Each row is a point. Two turns around zero, p and q, are shown by what they do to some points. Write where each new point lands after one turn and then the other. Backwards means that the second turn is done in reverse. Each puzzle has new turns, and all numbers are rounded.

Turn p:
[-23  18 -18] -> [-19  28  -5]
[76 -2 12] -> [ 70 -20  25]
[-51 -20 -15] -> [-44   3 -36]
[-1  4 21] -> [ -7 -11  17]
Turn q:
[ 24  19 -44] -> [ 31 -13 -41]
[-49 -14  -5] -> [-43 -27   5]
[  7 -36  -2] -> [ 13 -22  27]
[19 31 51] -> [ 0 62  9]
Where do these land?
p, then q backwards: [  6  46 -26] -> [24 17 44]
q, then p: [ 26 -10  28] -> [10 -5 38]
q, then p: [-24 -40  45] -> [-43 -36  34]
p, then q: [ -8   5 -47] -> [  6   2 -47]

Turn p:
[ 16   5 -29 -10] -> [ 19  15 -21 -14]
[ 13 -16 -14   3] -> [ 21 -10  -9  -4]
[-10   7  -9 -30] -> [-12  12  -3 -29]
[-11 -14  14 -10] -> [-10 -15  14 -10]
[-11   6 -21  76] -> [  0 -16 -43  65]
[  3  12  59 -28] -> [-18  14  62  -7]
Turn q:
[27 31 -5 -5] -> [ 7 41  4 -3]
[-14  -8  30   5] -> [-21 -17  18  11]
[ 23 -48  16   5] -> [ 32 -31  31  13]
[-42 -22  -8  -2] -> [-16 -39 -21  -9]
[-10  39  12 -38] -> [-33  28   9 -35]
[-29  15 -26  33] -> [-14   0 -47  20]
[ 44  -7 -20   2] -> [45 18  4  3]
Where do these land?
q, then p: [ 10  43  34 -33] -> [-52  28  27  -3]
p, then q: [-31 -14 -30 -14] -> [ 10 -19 -21 -36]
p, then q: [11 11 -7 23] -> [  9  13 -13  20]
p, then q: [  7 -19 -37  -4] -> [ 35   5  -7 -22]
p, then q: [  4 -22  40  28] -> [  1 -27  24  40]

Turn p:
[-13  33  -8  21 -13  29 -10  11] -> [-13  28 -12  27   9  11  23  20]
[  9  50  20  39 -32 -30  28 -41] -> [ 23 -12  30  64 -39 -26  28  15]
[-16 -25  -9 -32 -55   6 -13  22] -> [-38 -34  -8 -13  18  14 -19  44]
[ 29  50 -23 -14  28   7 -31  61] -> [ 34  62  -3 -14   8  58 -12  28]
[-18 -40 -25  -7  -5   0  40 -12] -> [  0 -39 -27 -29   5 -31  17  -2]
[-17 -16   2 -34  23   9  10 -20] -> [-19   1   5 -42 -10 -18   6 -16]
[ 20  -9  35 -21   3  10  15 -22] -> [-11 -20  35 -13 -13   8  14 -25]
[19  5 11 17 18  5  9 22] -> [ 25   9   7   5  19  16   9 -14]
[ 31 -28 -14  -3  -1   8 -12 -27] -> [ -8 -24 -20  -4 -25  19  -9 -28]
[-20  56  15  52  -1 -47   0 -21] -> [ 30  30  21  65 -20 -46  -2  14]
[-23 -74  -3 -17  33   3 -35  27] -> [-23  -2 -26 -45  47  -5 -52 -34]
Turn q:
[ 17 -47  -9 -10  24  48 -59  -8] -> [ 35 -62 -17 -36  41   1 -29  -3]
[ 12  16  11  19  14 -22 -32  -5] -> [-12   9  -6   5  27  -7  -7 -39]
[ 30   0 -36   4 -19 -18  10   2] -> [ 16  26 -19  28  -3   7 -26  13]
[-32 -76  64 -12  -4  -4   8   2] -> [ 27 -51  69  -5 -20 -49  15  -4]
[  2  28 -13  -9  20 -39  14  13] -> [-16  46 -19   1  -2 -24   6   0]
[ -8  22 -38  18 -13  -7   7  20] -> [-26  11 -31  27  -9   7  -7  17]
[15 -4 26 19 26  9  7  8] -> [-6  1 26 -4 36 -5  9  5]
[-57   8 -10 -18 -26   2  44 -60] -> [ 24  -2  -9   7 -66  26  65  -2]
[ 20  52   7 -12 -21  29   1  27] -> [-40  22   7 -25  -5  41 -26  12]
Where do these land?
p, then q: [-10  -3 -34 -19 -25 -38 -13 -49] -> [ -3 -20 -10  36 -42 -16 -47 -14]
p, then q backwards: [52 -7 -9 -5 24 63 19 34] -> [  6  43   3   7  17  43  -5 -69]
p, then q: [-25   5 -43 -23 -23 -45 -13 -26] -> [-18  -7 -18  23 -33 -27 -58  -9]
p, then q backwards: [ 10  24  34   2   6  12 -19  31] -> [39 17 22 22 -7  6 21 -6]
p, then q: [-17  27 -19   0 -17 -48  26  -1] -> [-13  24  17  24   4 -27 -48   4]
p, then q backwards: [-27   5 -13 -26 -53 -16   6 -49] -> [-57 -18  -8 -10 -17   5  14  53]
q, then p: [  6 -27  11  45 -10  38 -18  30] -> [-15   7 -10  -5  49 -10 -25 -47]
q, then p: [ 53 -27   2  -1  -1  30 -30  25] -> [-14  32   2 -17   9  31 -46 -36]
q, then p: [-17 -18  27 -15  25 -14  26  14] -> [ 25 -16  41  -7   7 -17 -10  15]
p, then q: [  6   4  43  45  34   8  13 -14] -> [ 20  27  19  19  23  21  43 -29]
p, then q: [-33  19   1  -3  39   8   4   6] -> [-17  46  -9 -15 -10   0  13 -13]

Turn p:
[ 12  -7  30 -46  27 -21 -18  20 -16] -> [-15 -26  23 -41  16  -2  18  40   5]
[-20  22  -4 -14 -20 -32 -14  19   7] -> [ -4  13  -9 -31  22 -29 -10  -8  20]
[-39 -31 -17   5   9   3   5 -34 -25] -> [-30 -35  -3  17   4  26 -21 -34  -5]
[  4  37  19   9 -28 -36 -38   7  31] -> [ 20  33  11 -32  16 -55 -15  -5 -12]
[  6 -18 -16 -21   8  31   8   9  -6] -> [  4  -6  -7  -1 -11  41   5  12  13]
[ 22  -8  13  23  23 -12   8  -4 -29] -> [-13 -18  -1  25  10  -7  22  19 -27]
[  2  40  -7  22 -12  22   1 -24 -19] -> [ 17   3 -23   5 -14  -7  25 -37 -24]
[  5 -15  27  22 -31  20  27 -33   3] -> [  4 -13  -4  29 -53 -15 -18  -6 -15]
[  9   9 -13   6  22  14  25  28  26] -> [ 7 32  9 22  0 13 22 12 27]
[ -1   4  -3  10 -19  -2 -15  -1 -27] -> [ -5  -4 -27 -10   4  -6  -4  -6 -22]
[  8 -27 -27 -37  10   2  13   7  36] -> [ 21  -3  19   4   8  30 -20  19  44]
[-8 -6 -1 22 12 11 -2  6 17] -> [-8 23 13 15 -1 10 -3 -4 -6]
Turn q:
[ 27 -11   7  33 -14  11 -13  31 -34] -> [ 25  -9  31  22  12  22 -14  23 -34]
[-12  -3  -5  -3  36   9 -15 -18  28] -> [-26  22 -12  13   6 -17 -15 -20  21]
[-21   4   9 -14  16  17   0 -43 -11] -> [-17  32   5 -31 -13 -13 -11 -22   0]
[-21  -5 -19  -7   0  -1  -6   2 -14] -> [-12  -2   0 -10 -15  -5 -14  20   5]
[ -6 -14   5  35 -30  -6   6  36 -13] -> [  8 -23  24  24 -16  32  11  24 -13]
[  2  15  -7  10   2 -21   9 -25   4] -> [ -3  23 -20  -3  -4  -3  23   4  -5]
[  5   3 -20 -42  21 -13  -7 -44  11] -> [-15  16 -35 -27   7 -48  -2 -10   5]
[  8 -12  -6   2 -32  10  11  -3  17] -> [ -3 -26 -14   4 -11  11   6 -16 -19]
[ 34  -6  10 -10  13 -13  48  41   6] -> [  2 -34   9  -5  54  17  34   7  10]
[ -7  42  -9 -27  25  18  -3  -6  25] -> [  6  17 -32 -17  13   1 -20 -21  40]
[ -9 -13  35  24 -39  -8 -30  29 -19] -> [ 35 -16  44  30 -34   6   2   9 -12]
Where do these land?
q, then p: [ 29  -1  -2   4 -26  -5  18   1 -23] -> [ -9 -23 -20   2  -5  18  20  26   1]
p, then q backwards: [  4  -9   7  31   7  17 -10   4   3] -> [  4  -7  -2  33  -1   4  -6 -16 -10]
q, then p: [  3   4 -23   4  24 -31  -8  24  -2] -> [-12  38   5  11  22   0   8  16  14]
q, then p: [-13   9  25   0 -29   5  -3   2 -10] -> [ 19 -12  -8  -5 -29  -9  -7  15  -8]
p, then q: [ -3  -8   9  30 -11  -8  44  -3 -34] -> [-31  -1  -7  20 -32  19  13  35 -12]
p, then q backwards: [ -5 -13 -11 -22  20   6 -10 -10 -34] -> [  8  -9 -10  -3 -15  14  39  18   5]
p, then q: [ -8 -12  24 -18 -22  -1 -18 -22  51] -> [ 51  -5  10  13 -13 -38   2 -23  -4]
p, then q backwards: [ 10  18  16  13  33   6   8 -11 -26] -> [ 13 -26  15  15 -16 -25  23  -6   9]
q, then p: [ -3  -1 -25 -28  21   3  -7  48  76] -> [  7  32  43  46  31  31 -53 -14   1]
p, then q backwards: [-14  13 -19 -16 -18   8 -12 -34  -1] -> [  8  13  16 -24 -22  31   0  -4  13]

Turn p:
[-18   5  15  -8 -16  20   9 -25  -9  19 -37] -> [-26   0  24  21  -3  13  36   8   5 -18 -14]
[-12   7  35  -8 -11  63   1  10   6  -5  21] -> [ 19 -12  46 -15  -4  21  29 -21  27   5  28]
[-16   6 -23  -6  -2   4  13  -8   9 -19  16] -> [-10  -7  -9 -23 -17   6 -15  -4  18 -13   3]
[ -6  13 -14  -6  27   4  -2  17 -21  15  15] -> [ -1  21 -16 -28   5 -17  19  -5  -1   9  10]
[  3  24  -3  -5 -18 -18  16  12 -21 -13  13] -> [ -1 -14  -6 -17 -23 -10  -1  21 -21  -4  20]
[ -1  10  22  27   9 -22   9 -41 -23  -5   4] -> [ -1  -3 -21  13   9  19   7  -7 -35 -41  11]
[ 11   4  -7  -9   6  -9 -36   7  15  19  25] -> [-10  17  -1  -1   8  -9 -20 -24  -9  34  14]
[-14 -39  12  -9 -13  12  -8  14   8 -23  13] -> [ 16 -39   2  -5   5  17  -3 -11  20  24  -9]
[ -2   4 -17 -18  35 -16 -14  13  33   5 -50] -> [-21  24  14  -3  38 -30 -22  18  13   1 -40]
[ -6  13 -10  55 -15 -21   7 -16 -24  -4 -53] -> [ -2  23 -16  22  -2  35   5  55 -27 -30 -23]
[-16 -37   2   0   5 -14  12  17  49   0  22] -> [  3 -25 -18  13  22  -6 -31  -6  46  16  11]
[ 76  -9 -12 -11  -7  -4  -8   1 -22  11  11] -> [ 34  15   0  22 -37 -37  -6 -22 -37  20  -9]
Turn q:
[-30   1  33  -1 -18 -10   2 -35  -8   1   9] -> [-11  31 -12 -34  12  -3  -4 -12   3  -3  33]
[-27 -19 -12 -25  40  15  12  -5  14 -11 -12] -> [-45 -33   2   7  -5  20  -3  14   9  11  18]
[ 21 -16   8 -19  47  34   7  -7 -16  -5   6] -> [-11 -12 -12  19 -10  46  23   3  -7  36   3]
[ -6 -17  -1  20  26   6  15 -18 -15   3 -20] -> [ -9  -9  -7  23 -16   9  -1 -20  -8   4  33]
[ 31  34 -49   7  -4 -18 -29  16  17 -14  12] -> [ 37 -29  -8  13  19 -35 -16  26  -3   8 -40]
[  7  26 -13  16 -33  -2   7  41  -1  20  38] -> [ 28  28  28  10   9 -37  26  20  12  -8 -26]
[ -7 -35   1  -2  27  -1   0  -7 -15 -21  11] -> [ -6 -12   9   7  11  30  -1   8 -20  11  30]
[11 -2 32 20  2 -1 -8  9 30 19 -7] -> [ 16  10  13   0  -5  14 -15 -27  35  -3 -10]
[ 13  18 -18   0 -23 -16 -40  36  -5   2 -13] -> [ 11   3  11   7  15 -23 -22  -2 -20 -12 -51]
[ 22  18 -27   5 -57  -2   4  30  11 -26  13] -> [ 35  -2   0  -5  13 -25  16  32  -4 -46 -34]
[-16  -8  20  10 -32   7 -19 -38   2  40 -15] -> [ -8  51 -20 -12 -24  -5 -35 -15   9  -9  12]
[ -4 -13  23 -20  -1 -22  31 -19   1  23 -11] -> [-11   2  11 -37 -35   3   6 -17   2   5  20]
[-13  14   1 -12  26  11  19  -2 -14 -31 -11] -> [-26 -28 -15   4  16   5  27  -8  -6   4  10]
Where do these land?
q, then p backwards: [ 28  33 -41   1  27 -16  -8   3 -21  21  -8] -> [ 41 -37  -2 -31 -17 -23  -9  17 -17  10  -2]
q, then p: [  0  34  27   6   6  22  -4 -18  -6  -9   9] -> [-17  31 -12  -5  -9 -17 -10  -7  22 -24  -1]
q, then p backwards: [ 22 -26 -10 -28 -19  -8   3  -4 -19   8   2] -> [ 13  23 -13   8 -19  -1  -9   2 -32 -21  -8]
p, then q: [-31 -19  38  19   9  14  10 -15   7  24  -3] -> [  6 -22  -4  27   1  16  18   6  35   5  35]
q, then p: [  5  12 -39  24 -19  16  49  17 -12   3 -24] -> [ 22 -35 -31  12 -21  17 -26  39  -7 -20   3]
q, then p: [ 17 -10  26  -6  22  -7 -28  21  -2  -5  21] -> [ 10  25  26  13  18  -9  31 -18   2  -7  -4]
p, then q: [  4   2  18   0  47  -3  12  -7  31 -14 -15] -> [  6 -42  -8  -6  28  21 -16 -17   2  21   2]
q, then p backwards: [ 25  -4   1  -2 -34  11 -31  -1 -17 -21 -12] -> [ 12  -5  -9  30  23 -19  -9 -22 -21 -22 -16]
p, then q backwards: [-20  -9   1  12 -43 -17   8  -5  43  -8  -9] -> [-14 -32 -23  -1  30  22 -15   3  38  -2  -9]
p, then q: [-54  -9   1  16  15  23 -17 -20  -1   0  30] -> [-31  -8 -34   9 -12  14  10  40  31  15  15]
q, then p: [  4 -16 -15 -13   2 -46  -8   6 -19  -4  30] -> [ 13 -12  -1   4  14 -30  34  -9 -31  21  10]
q, then p: [-18  22   7 -16  42  -3 -10  10 -19   5  -8] -> [-29   9 -24  18  23   9  29  -6  12 -10   0]
q, then p: [ 19 -10 -15 -12 -54  14  23  16  35   1 -12] -> [ 18 -35  35 -12 -16  -1 -31  37   4   5 -23]

Turn p:
[-63  -4 -34 -15  12 -15  49  27 -28   0  20 -31] -> [ 32 -41 -30 -57   1  40  -8 -39  -4  23  18 -12]
[-11 -18  22  16  11 -13 -39 -55   0  18  23  41] -> [-44  42 -43  29 -14 -12 -24  -5  -4   9 -25  22]
[ 25  16   8   5  21  31  12 -44  -9  61 -15   0] -> [ 24 -23 -25  31 -22 -59  -8   1  10 -14 -22  32]
[-26  20  -4  23 -48 -18  42  39 -10  -6  18 -61] -> [ 13 -69  32 -24  26  49 -32  -4 -23   7  21   1]
[ 42 -18 -18  20  21   6   8 -27 -15   4  15  29] -> [  2  19 -27   0 -42 -23  -3  43 -11  -4   1   9]
[ 36   4   4 -30   6  30 -39   6  58 -13  15  -1] -> [ 11  49  42  39   5 -32   0  -2  10   9  25 -28]
[  4  10  15 -22 -22  19 -24  -9  76 -43 -29  -3] -> [-10  39  64  38  15  -9  29 -35 -24 -17   8 -19]
[-55 -36  24  17  11   4  10  74 -16 -12  13 -19] -> [-13 -11   3 -57  15  49 -33 -25  47 -24  27 -19]
[-46  35 -20  -3 -15 -22  -2  67 -39   3   7 -43] -> [ 27 -48  -1 -38  61  48 -16  -3  18  22  -5 -26]
[ 14  17  27  -8  25 -18 -10  22  44 -57 -35   3] -> [-36   9  34  13   7  -2  45  -7  -1 -25   9 -61]
[ 13   6   3  -1 -12  23  10 -30 -29  19   4  66] -> [ 14  20 -39  34 -27  12  17  24   9 -12 -16  44]
[-33 -25 -30  14 -19 -41  12  51  -2  15 -20  -7] -> [  1 -19  26 -60  -4  42  -9  -8  11  16 -36  -7]
[ 39 -11   0 -24 -16  15 -32 -26  12 -51 -52 -24] -> [-17  29  42  -3  35 -45  54   9 -29 -14  15  10]
[ 17   6 -15  34  26  10  -6 -47 -21  20  15  32] -> [  4  15 -52  17 -26 -25 -18  29 -19 -12 -22  12]
[ 45   0  20 -26   1 -12  11 -48 -21  41  21  16] -> [-10 -13 -27  39 -31 -35   8  23  10  37   5  41]
Turn q:
[ 33  20  41  12  18 -33  20 -43  14  -3  -3  12] -> [ 14 -24  47 -12  -4  39 -17  -4   2  -3  37 -30]
[-26   5  -8  20 -47  14  37   3 -22  30 -24 -17] -> [ 14  26 -27  -5   4 -47  14   9 -28 -24  13 -39]
[ 49  19  25   0 -45 -17 -22 -10  46  13 -41  -2] -> [ 30 -54  58   0 -15 -33  35   7  -4  -3  22  -1]
[-45 -26  30  14  -5  31 -24  -8  19   2 -15 -28] -> [ 36  -8 -22  14  45 -21   0 -29  18 -30  -6  14]
[-34 -41 -16 -43  26  -2 -24  40  20   6  38 -47] -> [-21   6 -17  52  37  -6 -16  24  36   2 -65  26]
[-23  42 -22  -5 -16 -14  43  24 -31 -49 -34  12] -> [-11  27 -14 -14 -25  13  43 -32 -43  20 -27 -50]
[ 31  34  48 -46  -1  -9 -34  42  31  14  34  22] -> [-30 -89  13   4   4  -8 -13  14  13  51 -11   4]
[ 15 -37  33  12  39  14  58  -3  16 -17  -4  14] -> [-23 -11  -3  38   1  49 -17 -23 -17 -44  33 -11]
[ 14  28 -24  24  -8 -22 -32  -8 -40  20 -25  46] -> [  7  24   1 -40 -30 -12  26   4  11  49  45   5]
[-25  18 -37 -51  17 -17  14  -8 -49 -33 -21  29] -> [-41  59  14 -14  -6  10   8 -40 -18  46 -22 -15]
[ 23 -25   4  -7 -32  16 -34 -50  13 -22   1 -12] -> [ 24  -6  43 -23  22  -9  -1  -3 -17 -23  -2  51]
[ 13 -25 -19  -9  33  -4  20  45 -49 -31  41 -31] -> [-60  24 -32  -2  12  49  11  36   3 -13 -38   3]
[ -3  16 -27  38  40  58 -21  12   4  52  30 -12] -> [  0  -2 -57 -16 -38 -24 -43  13  56 -26   3  21]
[-21 -29 -27  42 -19 -15  -1 -34  28  17  20  12] -> [ 60  28  -4  20  -7   0 -26  24 -13  -3  20  22]
Where do these land?
q, then p backwards: [-40   0 -21 -15   0 -44 -10  31   2 -54 -41 -33] -> [-17  38 -23 -45  -8 -20 -27   2  22  -1 -48  51]
q, then p: [ 19   1   2  14 -25  23 -18 -22  14  -3 -56  -2] -> [-35 -11  -7  20 -33  14  24  12 -22  18  32  13]
q, then p: [-25  25  32   2 -14   3 -15 -11  28 -26  18  17] -> [ -7  19  -6 -14 -13 -51   6  19  12   7  -4  31]
q, then p: [ 35   4 -28  46 -28  11  33 -22 -22 -10  49 -21] -> [ 31  14  12 -12  52  33  42  31  27   7  35  -6]
q, then p: [ -5 -52 -37 -40  61  45  30  21  30  28  -5  14] -> [-25  33 -12  13  27  48 -37 -11 -59 -36 -57 -12]
p, then q backwards: [-54 -25  18 -39 -32  17  -9  -8 -10   8  10  23] -> [-25 -33  -6   5  45  11 -36 -13 -14 -34 -12  28]
p, then q backwards: [ 14 -34  31 -33  36  18 -37  22   0  15   4  51] -> [-15  -6 -43   8  55  -8 -21  12 -27  42 -31 -22]
p, then q: [ 31  19   5 -26  -2  30 -17  18  -2  25 -18 -10] -> [  7 -32  16  30 -16  35   7  15  12  -4  19 -11]
q, then p: [ 52  -9 -33  14  23 -42  17  -8  37  17  35 -50] -> [-11   9  70   6  31  34  -6  13  34 -53  18 -19]
q, then p: [ 31  13  19  13 -22  -9  60 -46   0 -18  19  37] -> [ -1   6 -28  -1  56  -3 -15  24  25   8  54  40]
q, then p: [-37  -3 -30  33 -33  10  30  30 -39  44  34  37] -> [ 54 -14 -13 -27  31  22 -21  41  -6  56 -32 -22]
q, then p: [-10  36  53  44   8 -32 -27  14 -39  -6 -28 -39] -> [ 36 -20  30 -12 -44 -47   9 -34  -3  17  54 -24]
q, then p backwards: [-10  25 -12 -13  28 -31 -36 -20   1 -22 -21 -23] -> [-14 -13 -14 -32 -12  -6 -15  43  21  26 -26  16]
